Rows are points. The ring and each string are closed loops that go straight from each point to the next, and from the last back to the first. Before rounding, they use only three directions, however many columns there are. Count how often each string passes through the ring. Passing back the other way cancels.
(in the rows, 128 means zero)

Ring (10 x 4)
[[175 200 120 130]
 [150 167 107 144]
 [131 135 104 152]
 [105  96 116 144]
 [ 96  86 140 124]
 [115  94 157 115]
 [149 109 160 121]
 [189 139 154 133]
 [206 177 144 133]
 [197 201 134 128]]
String (27 x 4)
[[176 137 139 140]
 [194 111 133 164]
 [186  96 157 146]
 [134 106 179 100]
 [110 113 174  90]
 [121 128 154 107]
 [137 115 138 132]
 [134  86 132 149]
 [ 98  61 140 135]
 [ 42  76 166  82]
 [ 63 101 163  84]
 [111 121 148 110]
 [141 108 134 141]
 [147  84 132 155]
 [117  75 164 118]
 [165  81 139 158]
 [179  99 131 164]
 [192 108 152 148]
 [199 143 166 125]
 [183 180 173  97]
 [169 169 153 113]
 [177 145 134 142]
 [213 141 126 166]
 [232 175 141 149]
 [245 196 153 135]
 [196 199 167 100]
 [170 166 154 113]]
Times through: 4

Ring (10 x 9)
[[126 155 125 122 103 125 139 110  84]
 [121 163  80 131 121 146 118  79  89]
 [119 162  70 133 135 154 106  74  96]
 [116 151  81 131 158 160  92  89 112]
 [117 133 117 129 167 148  92 113 134]
 [126 113 164 134 152 116 109 131 162]
 [134 103 195 138 129  89 129 139 175]
 [138 105 210 135 108  76 147 146 163]
 [136 116 206 127  98  81 155 150 138]
 [130 140 169 119  96 105 151 138  97]]
String (17 x 9)
[[144 104 249 126  76  53 177 170 147]
 [140 124 185 137  80  75 161 122 137]
 [131 135 151 132 106 106 139 115 122]
 [126 140 144 124 119 121 131 123 108]
 [130 145 120 138 106 115 133  90 118]
 [128 147 109 138 113 123 126  85 116]
 [130 160  52 159 104 128 118  26 126]
 [120 174  11 155 131 162  94  14 108]
 [126 147  74 153 130 133 105  52 140]
 [124 137 130 130 135 129 116 112 123]
 [112 140 130 109 173 161  95 145 100]
 [111 126 141 114 191 159  83 151 128]
 [129 103 157 148 159 110 100 113 194]
 [136 102 170 154 129  86 121 106 197]
 [128 125 160 130 129 113 125 128 136]
 [126 120 191 115 134 112 130 164 125]
 [137 101 243 121 106  72 157 180 149]]
Times through: 2
String (31 x 9)
[[127 120 204 111 124 106 140 173 117]
 [130 128 158 131 118 108 132 122 132]
 [138 122 173 141  95  83 148 114 148]
 [143 119 217 129  66  62 178 147 129]
 [129 135 207 101  96 102 162 180  78]
 [121 142 177  99 124 130 138 172  73]
 [123 140 154 115 125 127 130 141  97]
 [131 138 134 138 106 109 135  98 125]
 [135 152 107 147  80 104 146  66 115]
 [126 170  91 129  92 132 140  81  71]
 [114 170 105 105 127 160 123 125  46]
 [120 152 119 118 130 143 120 118  88]
 [126 145 110 137 120 126 121  89 119]
 [122 148 112 127 132 138 116 104 105]
 [126 151  79 147 123 133 112  60 126]
 [119 168  19 155 139 162  90  21 118]
 [108 168  46 124 172 188  78  79  85]
 [104 163  59 116 187 194  72 100  84]
 [111 146 120 108 169 165  96 139  90]
 [120 137 132 124 145 137 111 123 117]
 [126 131 116 144 140 125 107  88 151]
 [122 122 112 146 170 137  86  92 170]
 [125 115 132 146 160 123  95 100 177]
 [132 122 135 151 125 104 119  89 168]
 [126 124 154 132 137 117 118 124 143]
 [134 112 158 150 125  94 123 102 179]
 [144  84 198 164 121  61 130 108 231]
 [138  90 221 140 127  73 134 150 195]
 [125 115 205 111 140 112 129 178 127]
 [130 109 215 117 127  97 138 174 139]
 [136 102 235 123 110  75 152 174 153]]
Times through: 4

Ring (8 x 14)
[[106 107 107 137  56 125 126 166 100 122 127 138 122 128]
 [130 120 100 151  73 177 111 186  94 127 119 141 117 149]
 [153 133 108 158 127 203 106 172 102 139 123 137 114 157]
 [156 136 121 151 167 188 114 144 116 148 132 130 114 149]
 [142 130 138 136 193 137 131 104 134 153 148 121 117 126]
 [122 117 149 126 181  86 146  78 142 147 159 117 123 105]
 [102 103 146 124 130  58 150  83 135 133 158 121 128  96]
 [ 96 100 123 129  71  84 139 131 114 123 141 132 126 110]]
String (26 x 14)
[[106 112  92 129  55 149 122 195  93 130 116 143 115 137]
 [125 121  82 147  45 197 106 222  81 126 105 148 113 158]
 [157 132  95 174  80 230  93 203  85 126 111 145 114 171]
 [149 126 122 162 124 173 113 143 110 132 134 132 119 146]
 [133 124 116 142 125 157 121 150 112 139 131 132 117 138]
 [145 135 100 142 135 202 110 183 103 148 118 137 109 156]
 [167 143 107 161 154 228 101 175 104 147 120 136 110 166]
 [166 145 100 156 154 238  99 189 101 151 115 138 107 170]
 [141 132 103 140 133 190 114 176 105 147 121 136 111 151]
 [156 140  92 152 125 233 100 204  94 146 110 141 107 169]
 [173 140  99 180 109 249  89 196  89 132 113 143 112 178]
 [146 125 115 162 107 180 110 158 103 129 128 136 119 149]
 [130 119 120 147 111 146 122 144 111 132 134 132 120 134]
 [135 117 121 161  92 151 117 144 106 123 134 134 123 138]
 [118 108 113 154  53 134 120 158  99 115 130 138 124 133]
 [118 108 125 148  84 117 127 132 111 121 140 132 125 124]
 [117 114 123 134 111 119 132 134 116 134 138 130 121 123]
 [ 85  99 118 113  77  72 146 136 116 130 139 131 123 104]
 [ 74  88 134 114  67  28 156 102 125 120 153 127 131  87]
 [ 74  94 125 103  81  43 156 119 123 131 146 128 125  92]
 [ 81  90 141 120  80  29 156  90 129 120 157 124 132  87]
 [110 102 142 143 100  77 139  96 125 121 153 125 130 107]
 [121 114 128 140 116 117 131 124 119 132 142 129 123 122]
 [105 111 116 123 100 110 136 144 114 135 135 132 120 119]
 [ 75  94  97 113  20  88 139 179  97 120 124 141 121 113]
 [ 91 103  91 123  27 125 128 195  91 122 117 144 118 128]]
Times through: 3

Ring (6 x 14)
[[143 153 157 107 147 116  91  91 138 135 102 137 136 160]
 [134 177 155  77 125 138  78  97 128 166  91 116 157 158]
 [124 176 132  91 108 153  94 109 109 169  98 108 163 132]
 [119 137  99 161 115 141 137 117  97 124 130 125 143  99]
 [142 110 100 196 144 113 151 106 104  90 139 157 109  97]
 [159 110 122 185 164  96 138  93 119  85 130 172  96 117]]
String (28 x 14)
[[103 164 127 107 105 152 104 116 116 154 112 100 172 135]
 [130 161 129 113 121 140 104 105 112 149 106 121 149 130]
 [162 183 136  84 122 146  87  96  98 178  83 131 137 124]
 [153 195 140  66 112 155  78  99  99 192  78 118 151 130]
 [110 187 136  73  98 163  84 113 113 182  95  92 181 142]
 [ 97 158 129 114 109 147 106 116 124 145 117 100 173 141]
 [134 161 126 115 120 141 106 105 107 151 106 124 146 124]
 [154 171 115 112 115 150 107 104  85 166  97 131 135 102]
 [131 165  98 127  99 161 122 117  79 161 110 117 150  90]
 [ 87 149 106 138  98 156 126 126 109 138 130  95 176 118]
 [ 90 138 103 153 105 148 134 125 110 125 136 104 167 114]
 [116 134 111 156 123 133 130 113 112 119 129 125 144 116]
 [143 126 110 170 139 120 136 104 105 108 127 150 117 106]
 [175  94  91 225 164  96 166  96  92  71 141 190  72  77]
 [190  77  90 249 182  79 176  90  94  49 147 211  51  72]
 [131 110 112 187 146 110 144 105 119  87 139 150 118 115]
 [131 127 121 161 140 118 129 104 120 107 128 141 128 124]
 [164 119 119 175 158 104 134  93 111  98 124 169  98 111]
 [205  88 108 225 190  75 158  80 101  61 133 216  46  87]
 [180  89 104 224 177  84 161  90 104  63 140 197  66  90]
 [180  90  98 226 173  88 163  92  98  65 140 196  67  83]
 [161  90  88 231 159  99 170 101  95  66 148 182  81  78]
 [107 120 102 178 124 130 144 118 112 102 142 127 142 109]
 [127 135 114 154 128 130 128 109 110 120 125 133 136 116]
 [141 137 110 156 130 130 130 106 101 123 121 141 126 106]
 [142 144 101 152 121 140 131 110  89 134 118 137 129  93]
 [123 163 102 127 100 159 120 118  87 158 113 112 155  98]
 [ 91 170 118 104  92 165 106 123 109 163 114  87 185 128]]
Times through: 5

Ring (6 x 14)
[[168 113 154 140  95 124 200 109 112 117 173  54  87  90]
 [150 127  98 132 125 111 161 119 122 145 174  94  96 124]
 [126 134  61 110 160 108  87 148 160 171 138 155 134 165]
 [114 116  94  92 160 125  44 176 189 165  95 189 175 161]
 [128 101 140 100 133 136  80 168 175 141 101 159 166 127]
 [160 100 179 126  97 137 167 131 135 113 139  80 118  89]]
String (25 x 14)
[[163 107 142 150  84 118 222 105  82 116 211  64  77  66]
 [157 127 101 142 113 108 190 107 103 139 196  76  79 109]
 [144 144  65 122 152 103 128 124 144 164 156 108 102 163]
 [139 126 100 114 141 118 112 141 155 152 134 125 127 145]
 [138 115 110 121 126 119 130 140 137 144 153 127 125 120]
 [122 126  61 115 151 108  98 148 143 168 157 163 132 147]
 [110 142  30  96 185 104  40 164 183 191 118 192 155 196]
 [109 148  30  86 200 107  13 172 208 196  88 196 167 220]
 [128 121  96 106 148 120  86 155 166 158 122 152 146 150]
 [131 107 119 113 127 125 111 153 147 144 139 147 142 118]
 [106 108  93  89 160 127  32 186 188 167  96 212 187 154]
 [104 113  92  79 173 129   7 193 211 172  69 217 199 175]
 [109 110 110  80 166 134  14 192 213 164  63 205 198 169]
 [127  90 155 104 120 140  91 170 163 133 111 163 169 105]
 [141  93 155 121 104 134 141 147 133 125 147 127 136  86]
 [139 112 134 109 131 130 107 151 164 140 116 128 143 131]
 [146 104 170 105 123 141 107 154 177 127  92 115 151 124]
 [159  99 194 115 103 144 143 141 159 112 107  85 135 101]
 [152 114 148 117 121 130 134 137 155 131 123  98 126 122]
 [146 109 138 121 116 127 141 138 139 132 144 111 124 109]
 [163  95 181 139  80 133 201 120 106 106 173  70 101  63]
 [182  98 197 152  64 132 247  98  88  92 190  22  72  49]
 [174 131 141 136 112 119 191 103 129 125 156  37  80 121]
 [156 129 118 125 128 118 151 122 142 140 145  81 103 135]
 [146 113 127 123 119 123 142 135 137 136 150 110 120 114]]
Times through: 3
